Each wall is flat, endless, passes through zero and stands at right angles to its row. A trip goes straight from one point to another. Which walls does it cross, in order?
In the rows, zero is written as 128.

Walls:
(1): [171 153  66]
(2): [139 124 149]
(3): [142 151  94]
(4): [179 154 142]
(5): [164 154 102]
(6): [196 107 112]
(7): [ 68 131 156]
(8): [165  48 204]
Trips:
[ 66 134  73] to [167 163 126] => 5, 7, 4, 6, 2
[141 191 139] to [110 173 178] => 7, 1, 3, 5

Walls:
(1): [149  83 160 192 167 108  51 122 161]
(2): [178 153  87  92  99 127 109 124  73]
(3): [119 125 165 126 180 127 121 149 137]
(4): [147  94 114  86 172 119 150 161 106]
(5): [142 118 158 164 140 177  86 118  48]
(6): [123 161  43  60 154  77 124 113 141]
Trips:
[148  89 184 120 122 154 168  67  95] to [125  97 170 181 116  73 136  86  80] => 4, 1
[123 136 126 159 155 185 155  61 108] to [128 131 183 135 154 117  91  72 114] => 1, 3
[ 77  70 123 197  84 162  94  33 127] to [162 126 119  96 124 127 130 118  41] => 2, 1, 4, 6
[165 138 150 167 121 129 194  81 192] to [ 72 106 158  89 126 170 113 151 159] => 3, 1, 4
[ 83 155  93 126 133 119 152 129 189] to [137 100 192 176 170 197 108 137 103] => 3, 1, 6, 5
[113 124 157 136 151 129 179 149 156] to [ 51  77 133 110 203 149 154  67 135] => 1, 6
[118 109 142 111  83 136 114 165 169] to [131 123 132 118  93 159 174 133 108] => 1, 2, 4, 5
[115 123 154  79 120  91 147   7 118] to [152 141 117  83 194 155  86 141 124] => 4, 3, 5, 1
[ 73 137 135  78 158  68 121  86 235] to [128 128 168  31 138 111  68 144  51] => 4, 1, 2, 5

Walls:
(1): [136 130 147  75 115 170 125 172 138 136 143  98 182 130 125 127 139 114]
(2): [105  71 143 153 150 103  91  88  92 181  48 189 155 115 165 190 158 128]
(3): [103  63  93 167 160 169 145 128  59 108 126 199 121 120 139 169  48 162]
(4): [150 148 190 138 142 198 163 121 126 110 117  97 120 137 117 182 107  70]
(5): [121 114 129 128 153 129 154  84 112 142 151 105 161 205 154 121  35 193]
(6): [181 191 116  66 156 115 140 148  89 124 123  95 100 114  97 115 134 147]
(7): [154 129  64 213 172  44 193 141 107 122 135 155 102  81 158 114 145 218]
(8): [164 111 105 134 102 125  92 132 101  61  88 131  47 135 162 103 128 145]
(9): [111 184 190 143  45  63 168 125 125  66 166 124 152  87 115 119 128 171]
(10): [105  89  65  97 169 121 169  81 107 170 113 125  41 140 126  52 194 120]
Trips:
[127  86  97 142 103 118 149 137 116 163 137 166 167 184 168 106 171  69] to [126 184 120 158 152 123 127 117 114 195 113 129 118 139  97  49 141  98] => 1, 7, 6, 2
[150 109 137 128 130 161 134 120 106 154 207 116  95 165 123 138 106 125] to [155 170 113 164 185 159 135  81 112 104 186 116  76 118 147 110 125 144] => 1, 8, 7
[ 85 113 189  88 175 107 180 133 110  59 143 100 166  96  82 174 104 140] to [210 127 114 163 113 159  79 106 133 174  80 138 115 147  99 125 150  91] => 2, 5, 9, 3, 8, 1, 10

Walls:
(1): [185 235 206  92  61 178 148  88  93 115 102 150 181  54 111 127 186 111
 113 133 132  81 131 144 145 119 125 135  97 205 112 121 201  99 139 104
  69  93 108 161 167  76 135 121 107 161  74 199]
(2): [113 149 142 137 120 171 152 139 116 132 139  78  85 152 129 150 129  83
 123  99 175 156  91 152 149 184  88  83 110 222 154 178 111 151 136 137
 140 124 162  86 117 150 185 116 174  80 143 144]
(3): [130 116 122 161 176 117 153 154 198 122 117 140  81 199 171 135 121 136
 163  95 127 132 199 171 108  97 144 139 103  85  91 103 195  82  84 130
  98  87 167 116 111 133  93  91 106 121 131 126]
(4): [133 127 121  85 117  64 159  73 139 159 170  87 120 182 157 197  66 123
 154 134 179 141  97 169 118 167  94 154 132 125 131  84 146 136  59 154
  85  75  94  99  58 128 132 125  87 127 103 114]
(5): [184 104 146  85 154 165 156 123 151 125 149 151 128  83 192 100 116  46
 139 180 158 131  96  88  68 106 158 108 128 154 115 148 158 161 146 135
 132 151  98 143 125 118 140 172 105 110 100 121]
(6): [139 119 154 142 108  79 150  73 215 168 147  94 118 208 124 194 147 196
 135 146 116  90 117  89 169  95 135 156 160 150 142 105  87 157 179  89
  62  89 101 171 180 130  96 187 130 158  77 140]
(7): [114  82 220  55  56 116 142 135 135  92 125 117 120 163 111 126 180 173
 168 157  85 131 136 177 167  89 155 217 117 205 125 103 161 161  83 151
 119 108 103 190 125  79 126 107 129 148 166 142]
(8): [ 92 126  56 121  85 144 173 138 149 131 119 164 151 128 135 128  89 156
 105 118 180 169 117 195 196  96 128 108  69  53 192  99 122 117 134 133
 134 128 133 134  48 151 176 110  63  63 122 104]
(9): [151 209 126 132 128 152 134 141  94 100  88 117 158 150 153 112 175 148
 155 219 134 133 153 112  90 141 151 120 117 130 147  93  76 134 133 143
 105 108 121 149 151 168  58 141  97 154 139  55]
Trips:
[163 173 145 174  75 159 173  66 115  96  90 180 115 128 151 144 190  64
 134 122 179 112 190 107 135 100 185 133  88  92 107 121 171 115 127  92
  56 111 158 147 107  67  75 145  90 155  80 144] to [124 139 107 163  98 107 102  84 154 180 131  98  80 191 151 126 152 145
 170 226 119 143  85 155  65  91  89 125 128 154 156 103 151 150 121 208
 150 162 166  95 121 131 170 182 153 133 140 134] => 4, 8, 2, 1
[137 120  79 192 124 155  97 137 136 113 183  63 144 125 131  71 154 101
 145 148 104 103  57 134 161 196  27 153 147  63  92 166  75  82  93 116
 120 125 140  65  89 111 173 107 129 149  77 113] to [ 93  99 112  90 136  99  48 171 156 145 131 124 169 140 106 100 162 130
 165 125 101 129  78 110 100 141 119 138 158  85 105 131  60  95   8  90
 149 110 127 172 109 168 166 172 183 192 124 153] => 8, 2, 7, 6

Walls:
(1): [133  99 123  88 152 115 147 114 118 115 134 159 142 161 185 211 136 149
 172  97 148  53 145 136 115 166  93 141  62 135  82 148 133  63 159 199
  95 197 126 159 179 179 152 147 116 138 140 109]
(2): [108  77 139 143 130  85 141 133 152  99  96 120 124 116 136 126  74  27
 180 192 156 150  86 150  98 149 105  87  65 142  60 102 134 155 132 153
 173 123 139 142  66  72 132 138 166 162 117 118]
(3): [130 146 177  87 164  54 116 168  94 110 179 189 135 102 168 114 135 122
 152 122 134 154 126 145 113 106 171 159 140 100 128 134 142 130 171  97
 177 161 104 108  93 123 134 140 120 135 110 115]
(4): [157  90 148 136 100 174 106 144  60 164 111 137  94 101 188 128 127 125
 116 174 109 145  80 101  94  50 151 142 130 116 173 179 141 140 156 102
 139 108 145 132 105 106 110 165  52 113  99 134]
(5): [157 173 147  98 122 142 120 104 144 104 122 114 164 141 140 143 134 129
  93 166 139 107 168 145 119 108 101 146  91 137 164 164  53  95 153 121
 147 139 112 105  63  77 152 111 134 152 100 129]
(6): [106 118  88 108 155 118 120 118  96 102 109 127  73  67 123 130 115 144
 109  64 101 151 122 135  61  91 120 140 173  82 150 109 104 141 153 175
 114 116  62 144  94  78 114 165 106 116 100 114]
(7): [108 114  92 159 141 144  90 188  88 209  88 140 113  97 128 158  87 186
 113 148 131 167  93 101  97  94 149 152  73 115 109  86  83 120  89 121
  99 168 143 144 128 138 118 100 126 158 195 138]
(8): [112  82  70 129  93  82 173 135 118 104 181 155 106 121 119 122 120 177
 185 131 142 187  70 115 154  86 117 120 212 182  77 124  83 138 102  85
 162 143 111 108 153 108 107 201 152 116 138 110]
(9): [142  96 122 103  90 106 143 113  98 170 142 124 142 124 140 155 159 178
 116 139 151  95 150  99 127 133 201 128 148 156 152 142 168 149  99 113
 153 171 126 113 133  93 132 132 144 128  86 170]
(10): [143 150 143 172 126  97 125 129 139 169 108 103 114 141 143 117 173  81
 155 174 128 131 129 135 112 191 102 149 185  91 175 130 145 143 183 108
 124 125 185 112 152 131 105 169  80 181  84  69]
(11): [120 100  98 121 144 168  66 118 121 164 168 100 130 181 154 144 146 118
 127 143 175 106 133 135 107 161 153  70  94 106  99 186 137 109  66 111
 129 129 123  67 128 136 124 157  53  43 131 140]
Trips:
[218 116 149  94 120 117  92  93  89   7 143 134 117  45  94  90  86 161
 164  96 159 180 131 132 144 124 127  98 131 161 136 206 140 131 174 116
 106  96 105 148  97 107 112 156  83 133 156 119] to [148 162 165 140 178  72 151 112 111  77 141 102 171  99  96  47 204  94
 122 148 208 140 108  49  85 104  92  97 110 180  81 155 128 161 155 144
 133 125 124 152  77 119 120  94 152  96 141 122] => 4, 6
[103 109 122  73 103 114 127 135 145 132 166 116  58 140 159 141 133 118
 125  84  91 125  89 108 137 183 109 144 116 141 145 161 107  76 103 118
 107 122  77 116 157 142  93 115 167 126 157 112] to [124 221 152  80 142 104 105 106 144 123 108 124 110 179 137 120 121 144
 103 168 103 102 158 183  77 130 165 168 169  94 110 124  69  86 150 173
 106 149 123 134 113 120  84 129 148 117 142 152] => 5, 3, 8, 11, 10
[139 161 109 163 203 107  88 107 134 113 183 130 104 158 138 117 112 101
 162  35 123 156 142 203 142 160 107 105 135 132  96 153 116  49 146 134
 131 164 132 173  91 170 112 116 132 156  51 127] to [112  99 166 117 123 158 113  91 113 151 114 135 210 141 147 105  74 110
 157 118 157  99 172  97  90 188  60  87 167  86 122 172  81 101  95 192
 119 125 105 136 188  90 132 139 127 112 123 166] => 3, 10

Walls:
(1): [152 100 153  99 120  64 167 107 114 176  69  79 206 112 169 117 150 113
 107 113 113 132 135 158 145 114  71 156 132 114 101 181  89  81 134 174
 162 126 158 169 133 132 162  90 121  64 103 190]
(2): [136 110 167 184  88 118 149 113 138 161 112  94 172 134  76 101  81  64
 144 125 160 150  71 124 110 123 143 203 161 101 106 139 157 108 159 168
 126 157  56 106 121  63 190  66  99  91  83 172]
(3): [125 127 143 127 145 120 186 163 156 115 136 169 127 103 117  42 180 128
 146 108 106 133 118 165 121 147 128 166 183  80 131 143 111 127 111 111
 122 128 114 148 167  84  85 133 141 116 114 138]
(4): [135 118 149  65 130 118 117 178 196 109 161 185  93 136 197 109 110 122
 200 173 160  78  73 145 160 198 156 102 111 118 111 146 152 143  78  44
 114 114  53 230 141 117 108  93 113 125 141 124]
(5): [119 138 135 153 130  92 178 143 142 103 150 172 153  92 155 140 136 182
  85  83 122 138 150  90 174 108 151 137 185 153  95 157  86 119 113 124
  86  75 118 112 190 156  66 119 124 163 169 137]
(6): [118  83 152 134 134 125 110 124 171 150  76  88  98 117 152 122  87 141
  98 154 138 123 141 158 141 127 180 194 109  81 107 172 146 102 110 137
 104 114 132 174 118 175 195 110  83  84 179 124]
(7): [174 169 149 118 141 113  58  96 161  69 133 102 122 103 129 145 128 125
 122 144 105 160 134 137  58 133 182 169 163 100 103 128 119 114  78 142
 157 156  87 178  28 152 136 169 131  98 112 105]
(8): [147 136 103 138  74  90 170 219 125 153 108  84 112 135 112 145 112 122
 177 194 144 125 109 124  88 154 145 198 122 112 128 115 117 136 143  81
 167 153  80 108  99 126  68 170 103 153 126 133]
(9): [159  90 144 127 147  56  80  64 122 151  97 101 110  94 143 126 136 106
 103  99 108  71  76  65 140 140  50 113 168 165 130  79  97  96 154 143
 155 119 184 149 113 138 141 167 138 140 141  73]
(10): [201 112 153 196  85 108  95 159 128 162 110  99 131 115  51 153 101 131
  97 194 120 148 123 170  92  96 154 181 127 110 182 123 215 141 130  85
 130 119 126  56 128 137 151 135 132 140  70 127]
(11): [132 120  85  77 139 139 102 117 147 144 161 119 107 129 186 122  70  98
 166 201 117  95 129 163 113 109 216 125 117  88 102 160  58 112 124 101
 222 141 135 150  85 181  91  82 142 139 162 141]
Trips:
[ 86  86 117 149  62 167 131 148 153 174 111 142 126 185  97  55 139 133
  83 156 173 129 159 125 113 141 148 147 142  57  55 108 150 125 115 112
  87 104 164 138  91 103 141  83 179 150 143  97] to [154 185 166 184 124  76 109 156 163 137 127 116 145  96 148 126 118 170
 147 155  90 108 130 157  79 150 113 158 106 150 175 115 100 145 129 143
 130 170 137 126 141 109 113 147 104 104 108  90] => 11, 7, 4, 9, 1, 6
[148  96  90 111  63 116  93 143 189  83 162 117 107 100  86 165  81 147
 131  82 131 121 125 183 113  80  91 104 132 181 119  95 125  76 129 167
 129 172 172 149 144 123 111 151 184 129 132 147] to [ 95  90  97 116 174 139  55  77 164 144 142  95 100 147 149  75  83 176
 139 194 155 153 155 113 181 191 129  67 103 172 102 169 153 184 134  94
 194 120 130 159 121 132 109  78 109 166 170 124] => 11, 10, 4, 7, 6
[169 129 172 151 145 103 146 103  83 149  49 107  87 103 186 107 155 139
 196 211 153 123  90 102 147  95 129 119 145 118  72 115 193 132 164  44
 165 201 129 136 111 110 120 126 104 136  81  47] to [ 96 108 166  95 134 157  96 129 160 136 146 126 104  81 126 137 152  89
 139 123 126 126 114 131  84 117 122 175 150 105 227 184 102  84 156 103
 102 153  91 154  90  94 116 101 166 190 129  90] => 3
[139  91 119 135 130  63 170 125 117  92 173 139 129 137 150 115 197 108
 113 157 145 142 152 174  99 115  94 150 111 136  23 160 125  88 127 155
  60 135 187  95 136 149 163 176  92  51 105 172] to [109  83 128 149 142 126 154 136  89 174  86 102 172 148 108 136 132  93
  88 167  85 211 125 120 138 132 134 148 133 138 124 160 137 243 110 161
 124 105 136 208 161 133 138 140 137 133 119 117] => 7, 10, 5

Walls:
(1): [ 71 195  88 110 195 112 128  90 135 161 141 121 108  96  89 163 130 139
 107 107  82  85 102 126 109 151  89 151  80 113 175 109 182  51  77 138
 142 112  85 177 134 107 122 132 124 142 129 138]
(2): [156 173 180 176  90 110 123 141 175  95 124  97 111 182 139 133 148 171
 154 127 116 119 139 116  95 160 161 164 167 102  93 131 121 104 138 174
 121 119 117 131  79 218 123 123 156  77 142  71]
(3): [207 147  72  70 143  96 111  89 128  66 109 142 160 140 112 173 193 160
 136  95  84 199 150 165 114 148 124 154 151 130 127 153 164  51 104 120
 135 177 112 114 120 133 189 129 161 145 118 145]
(4): [ 98 142 206  52 106 173  88  96 149 154  85 143 105 107  64 147 119 104
 111 198 139 123 126  96 150 132 146 153 135 115 176 117  93  97 158 111
 148 104 118  63 129 138 168 147 160 190 132 145]
(5): [168  88 178 125 145 140 106  92 111  88 182 187 129 190 196 131 188 123
 115 133 121 126 157  53 129  63 104 154 149 157 120 168 141 153 196 106
 137 124 137 145 146 133 131 167 145 162 119 137]
(6): [125 188 111  47 143 133  97 157  67 122 131  46 135 110 151 178 131 118
 132 155 187 215 108 118  99  87 131 100 102 144 106 149  87 108 151 100
 206 118 117 120  58 198 170 151 112 146  49 125]
(7): [197 103 156  98 200 153 128 126  93 153 152 161  94 182 199  97 139 148
 159 124 168 169 106 134 194  74 249 107 139 125 179 154 116 157 167 109
  78 190 128 171 141 120 129 173  95 182 164  95]
(8): [106  70  83  92  39 185 162 135 116 135  96  74  93 104 201  94 127 214
 159 144 157 219 114 103  94 165 166 150 113 104 123 136 136 212 173  88
 169 121 129 129 131 219  97  80 134 111 130 132]
(9): [112 137 130 187 171 125 208 113 142 126 164 115  87 163 132 147 143  81
 104  58 120 100  69 115 136  82 118  94 158 158 185 105 156 113  91  65
 148  78 106  74  76 166 139 113 107 131 101 137]
Trips:
[ 71 120 110 163 129 153 142 158 119  77  97 109  98 134 108 148 188 140
 116 134 146 203 116 150 137 101 129 180  97 202 171  91  33 122 157 135
  79  98 141 108 110 122 144 174 132 126 125  80] to [ 88 119 132 122 102 115  48 163  96 126 136 161 156  96 146 122  67 101
 136 172 163 122  69 115 103  74 149 131 160  53 150 148 197 157 112  68
 115 197 158 113 192 177 226 136 116 137 147  97] => 5, 2, 9
[ 93  99  64 117 128  63 111 168  89 115 192 172 164 172 138 110 155 112
 115 202 116  41 154 162  86  84 156 112 137 128 162 107 127 233  55 137
 127 173 116  46 144 135 152 119 127 151  85 176] to [158 206 224 173  84 179 134  67 146 111 119 142  64  78  91 144  75 169
 106 101 119 103 138 132 188  69 134 172 147 162 131 150 196  57  68 138
  74 127 106 126  92 104 160 100 140 218 157 132] => 4, 1, 3, 7, 2, 5
[137 157 157 121 145 114 105 183 149 113  85 128 155 139 109 161 116  65
 134 191 178 133 187 123 111 156  81  89  67 173 169 158 158  97 106 139
 117 132 150 158 163 177 104 117 196 188 114 223] to [146 142 141 136 131 132 115  73 200  95 101  82 180  46 191  99 100 143
  80  95 140 131  91  96 185 155  98 126 111 124 150 110  99  75 145  58
 166 140  71 149 158 126 105 118 133 144 119 101] => 5, 8, 9
[160 110 112 124 165 226  83 105 116  84 170 129  93  94 154 142 149 108
 130 169 150  73 195  91  96 117 153 122 137 179 122  62  75  75 132 150
 114 132 140 242 105 161 113 194 147 106 150 161] to [140  79 172 154 115  62 116 124 123 117 113 164 177 167 136 130 121 138
 148  65 122 136 145 100 107 180  86 139 142 197  71 122  74  93 177 131
 187  81 161  67 178 146 134 136 135  71 160 134] => 1, 4, 7, 6, 3
[130 214 143 119 147  56  91  65 127 112 103 134 137 108 182 169 133 140
 149  45 130 122 108 172 103 114 105 124 131 117 157 160 114 165 106 141
 137 118  91 118 104 107 109  92 169 152 101 102] to [126 170  79 141 132 157 106 158 112 118 163 133  85 109  97 141 138  64
 107 124  64  46 129 139 144 152 168  80 140 143 122 226 174 125 111 185
 107 163  98 165 124 128 114 146  97 109 198 118] => 6, 7, 3, 9
[148 158 149 130  86 120 118  85  96 131 116 133  80 136 106 134  71 135
 180 158 108  62  74  88 141 155 179 170 175 180 170  53  72 139 148 140
 119  62 146 111 138 138  64 126  93 143 158 143] to [ 45  14  89  70  78 163 123 106 119 127 145 151 136 144 134 112 154 147
 128 127  88 133 156 167 119 125 148 119 195 142  84  87 208 123 122 165
 148 124 109  98 145 105 150  46 126 118 130 172] => 7, 2, 9, 3, 4
[ 90 121 141 183  96 122 185 132 180 150 110  79 153 124 144 116 157 131
 203 163 123 152 116 143 178  97 145 121  72 170 189 110  96 128 126 135
 107 118  83 127 140  79 159 149 192 132 126 151] to [166 170 121 157 110 161 128 120 107 116 129  86 151 194  78  56 121 153
 110 146 105 131 100 109 127 137 181  96  91  89 160 155 150 126 149 120
 129  72 140  99 129 114 157 149  57 122  86 154] => 6, 2
[112 172  67 170 173 182 138 199 115 128  75 129 138 119 167 118  91 103
 116 135 118 150 135 166 170 127 103 134 103 205  92 145  98 164 157 138
 243 104 138  73 161 183  64 141 143 120 138 212] to [ 67 105  58 137 124 195 175  92 132 119  96 110 135 101 120 165 156 125
 102 118 137  52 114 114  85 152  63 163 193 212 131  65  84 131 116 176
 140 125 139 152 149 113 144 144  79 142 143 148] => 1, 6, 8
[129 150 137 164 120 147 143 184 138 123  98 132 109 106 116 123 142  86
 108 115 170 121  79 172 127 149 109 133 106 134 209  67 105 105  98 113
 137 142  95 182 149 113 144 171  84 158 105  65] to [110  96  96  45 193 147  95 138 168  62 150 104 120 107 215 123 105 120
 116 141 117 120 156 104 179 188 174 151  43 129 107  62 130 173 132 134
 108 115 121 145  70 136  51  97  74 180 122  80] => 4, 8, 9

Walls:
(1): [134 144  66 147 165 120 133 157 170  66 124 145 126  95 132 117 147 165
 146 151 106 146  65 140 138 130 156 152  52 164  93 201 124  89 110 133
 133  67  85  77 141 115  94 122 125  72 131 103]
(2): [150 109 152 130 133  88 144 139 249 125 133 166  86 120 113 157 113 175
 129 111  98 164  97 146 102  79 110 145 145 122 166  65 150 191 157 113
 134 106 161 117 139  90 154  71 133 118 179 121]
(3): [112  97 126  76 173  95 184 124  41 186 141 142 158 112 147 180 141 163
 134 165 136  85 165 168  94 101 161 141 126 115 102  93 173 125 110 124
 147 120 163 122  82 135 158  91 121 211 135 169]
(4): [133 101 162  87 113 180 189 112 142 211 104 135 169 112  97  87 146 140
 215 119 114 114 111 121 175 129 152 100  49 152 147  72 144 158 170 131
 133 138 166 131 132 130  79 128 149 128 105 169]
(5): [169 136  96 166 140 148 119 143 112 105 137 165 114 107 138 147 140 137
 153 141 148 148 106 103  92  60 102 165 153 145 114 102  67 148 131 109
 118 151  56  79 134 189 142 127 140  99 150  96]
(6): [ 83 139 168 154  82 123  88 155 163 137  87 135 124 108 142 161 111 125
 116 169  91  71  74 102  99 141 135 115  91 124  92  84 185 116 101 100
  82 124  82 112 141 134 136 102 102 126 129 145]
(7): [ 91 113 131 219 106 148  98 119 133 135 153 119 137 100 116  98 125 168
 144 112 131 104 130 150 105 125 146 165 100 157 145  73 187 132 157 117
 127  95 155 123 130  28 138 150 163 127 166 125]
(8): [121 164 137  73 191 130  69 159 153 158 213 181 130 168 160 141 107 128
  82  81 135 136 139 144  89  72 153 134 114 156 161  91 135 159 149 121
  78 152 139 121 141 131 171 179  79  99 180 105]
(9): [155 154 205 124 151 133 137 150 134 135 140 126 165  99 154 107 164 117
 178 130 143 123  95 151 116 148 124  91 123 111 121 144 131  96 153  79
  97 111  81 124 136 140 109 135 112 113 147 131]
Trips:
[143 109 101  93 194 153 121 137 129 120 114 143 120 134  88 106 157 170
 152 106 102 182 119 114  85 137 128 142  97 119 188 127  71 118 117 146
 169  96 137  84 165 166 162 137 132  95 177 104] to [171 115 129 115 116  85 135 123 135 164 176  97 101 103 130  91 116 107
 143 174 131 131 121  94  93 217 129 100 106 133 108 154 103 143 140 136
 173  86 144 154 168 132 130  79 139 120 130 167] => 9, 8, 5, 2
[148  75 192  63 100 167 148 107 165 120 108 123 155  98  97  87 159 138
 144 168 113 165 134 135 127 170 117 100 130 156 166 106 103 136  82 146
 152 131 137 130 132 184 127 126 186 174 118 175] to [126  89 135  92 114 242  81  86 101 134 123 147 141  78 111 123 132 109
 118 125 127 111 108 148 159 168  91 161 157 149  90 191 139 120  72 133
  77 131 110 163 164 150 140 107  53  88  94 137] => 2, 3, 6, 1, 4
[ 92 150 147 132 117 109  97 146 110  92 128 114 165  89 105  69  67  69
 140 130 145 107 149 123 148 183 128 112 135  91 156 190  88 133 146 107
 142 179  86 181 101 146 162 120 122 164 125 154] to [153 144 175 133  44 176 160  97 155 134 158 147  84 118  65 122 157 115
 126 120 143  82  87  71  81 125  93 187 145 118 178 125 103  52 154 136
 193 118 130 105 100 116 116 180 197 110 161 110] => 7, 5, 4, 2

Walls:
(1): [ 94 104 172 132 165 196  72 141 132 121 151  87  97 104 103 159  95 125
 108 132 122  52 142  93 159 100 137  68  96 129 147 158  90 140 151 144
 127  73 145 185  79 106 158  98 121 149 123 128]
(2): [145 105 109 130 109  91 166  85  95 107  72 148  90 132 184 135 113 130
 117 162  53 101 131 149 113 105  62 152  96 136 152 187 143  72 117  52
  94 175 139 143 155 101 193  90  73 130 104 119]
(3): [ 79 127  92 183 132 137 126 129  78  75 132 174  47 142 171  96 161 136
 156 125 150 175 144 162 148 220  40 183 164 148 145 192  86 122 141 126
 127 150 204 141 192  89 139 138 138 205 131 135]
(4): [127  90 143 112 132 120 118 146 125  75 107  96 164 131  60 132 151 141
 130 153 191  82  71  49 164 112  99 161 136 124 122 133 129 140 149  55
  74  64  88 145 137 136 187  94  86 201 128 180]
(5): [111 126  94 189 139  84  45 115  99 199 155  87 108  72 104 178 208 127
 130 137 175  26 133 132 106 175 119 162  98 125  87 222  60 152 169  92
 144 125 112 102 120 144 202 157 152 160 108 124]
(6): [105 168 111 127 172 113 105  91 106 124 189 117  98 103  95 201 118 116
 119  92 108 153 177 130 130 144 139 196 173 154 117 184  99 119 116  96
  68 115 138  95 129 164 105 149 102  63 160 109]
(7): [153 129 157  75 158 159 145  99 197  89 117 138 131  91 235 157 130 197
 142 148  88 176 156 118 186 125 125 142  91 129 101  91  82 107 100 191
 104 147 101 158 118 156 202  88 185 110 120 176]
(8): [157 130 146 118  92 218 115  98 129  90 151 105 156 142 146 151  81 134
 174 123  97 140 114 123  74 129 129 137 197 138  94  97 101 126 148 194
 166 128 125  83 110  59 126 115 114 146  83 120]
(9): [ 82 147 190 195 168 165 192 132 195 115 121 154 175 139  63 103 144 125
 109  24 121 131  96 165 117 140 123  85 162 162 151 102 171  61  66 103
 193 114 112 146 121 105 151 168 143 180 146 127]
(10): [124 171 129 116 164  79 145 178 144 188 148  96  73 175 107 189  34 130
 129 104 100 156  99 121  75 132 140 113 186 118 137 118 166 174 136 142
 174 132  59  83 178 117 126 203 129 135 161 115]
Trips:
[156 125 152 131 125 119  97  98 124 106 168 167 155 131 160 118 136 107
 120 158  54 152  96  98 140  72 131 125 162 139 184 110 106 102 169 175
 127 179 189 159 167 124  73 127 177 118 124 133] to [145  87 142  85 125 141 177 102 126 129  55 113 148 110 121  67 140  99
 145 123 128  89 131 143 104 115 104 132 164  33  87 126 189  97  89 146
 150  90  93 163  96 135  96 108 105  92 101 121] => 3, 9, 7, 4
[113 173  79 164 123  77 105 189  98 115 169 176 136 206 121 152 129 139
 147 139 129  89 101 176  74  82 152 107 138 169  93 127 137 112 134 193
 134 123 134 140 184 123 130 109 174 100 108 147] to [ 69  72 114 105 110 104 122  98 126  90 180 124  96 164 157 142  86 104
 130 143  94 195 138  70 119 142 167 136 154 157 142 119 177 129 139 126
 105 135 161 111 165 102 176 133 122 152 109 168] => 5, 6, 2, 7, 4
